Each row of a before or after table is a point. One or more steps were done to the points. Then noise was added and the rows were shuffled. The steps act on columns, c1 being the first. What was done? A step turns or swaps two columns, mirrors them in a line or flattens them onto one, adds a multiple of one to another, or multiplies or shifts one. Angles are multiples of 10 degrees, from the lower column toward the higher: turns from -170 to 170, lines from 10 to 170 but not 90. Use the fewest steps. Two steps may share a column if one is a turn and the other turns, adds or multiplies; they go together, in the order done. Otherwise the lowest column goes first.
(in the rows, 128 means zero)

Before (13 x 3):
[[156 119  96]
 [131 117  96]
 [139 121 183]
 [129 122 146]
 [105 119 136]
 [104 141 131]
 [221 179 118]
 [104 126 172]
 [137 123 121]
 [191 117 155]
 [128 181 166]
 [158 141 111]
 [110 132 102]]
After (13 x 3):
[[ 98 119 121]
 [141  72 131]
 [248 147 177]
 [ 97  85 133]
 [132 158 111]
 [168 147 138]
 [127 100 186]
 [103 154 128]
 [209  98 123]
 [ 97 128 140]
 [129 108 125]
 [165 158 115]
 [140 134 121]]
Steps: multiply c1 by 1.3; turn c2 and c3 by 80 degrees

Before, 11 rows:
[[184  94 171 111]
 [152  91 156 104]
 [107 105 112  74]
 [141  93 194 115]
 [117 142 118 107]
 [147  41 113 157]
 [120 100  82 112]
 [119 142 118  93]
 [118  56 172 105]
 [155 105  99 126]
 [ 88 140 140  64]]
After (11 x 4):
[[175 114 123 100]
 [102 104 151  90]
 [158 123 158 110]
 [144 107 117 139]
 [ 81 106 116  54]
 [ 82 108 181  95]
 [139  94 122 140]
 [142  73 106 106]
 [146 160 143  41]
 [ 65 115 138  93]
 [117  62  88 142]]
Steps: turn c1 and c3 by 90 degrees; swap c2 and c4

Before:
[[158 109 129 147 213 152]
 [158 178 157 138 139 115]
 [ 86 116 146 133 121  77]
 [150 144 140 139 108  67]
 [141 197 109 155 136 150]
 [121  92  94  66 120 148]
 [114 169 145 128 156 168]
 [133  99  87 138 116  83]
 [120  84 104 130 112 147]
 [157  94  27  38 184 140]
 [134 192  65 105 141 158]
 [113 127 122 135 132 142]
 [134 133 146 145 109  81]]
After:
[[ 98 143 178 147 198 160]
 [102  81  99 141 126 119]
 [153  98 108 140 137  76]
 [ 65 178 104 109 142  98]
 [153 155 137 142 158  78]
 [143  87 151 134  86 104]
 [128 181 158 125 132 124]
 [155 101 118 148 123  91]
 [115 116 105 125 112 175]
 [ 19  72 107  38 179 160]
 [100  85 111  66 122 173]
 [121 138 131 132 116 139]
 [108 202 117 153 146  87]]
Steps: turn c1 and c5 by 60 degrees; turn c1 and c3 by -60 degrees; turn c2 and c6 by -50 degrees; add 0.5 times c4 to c2
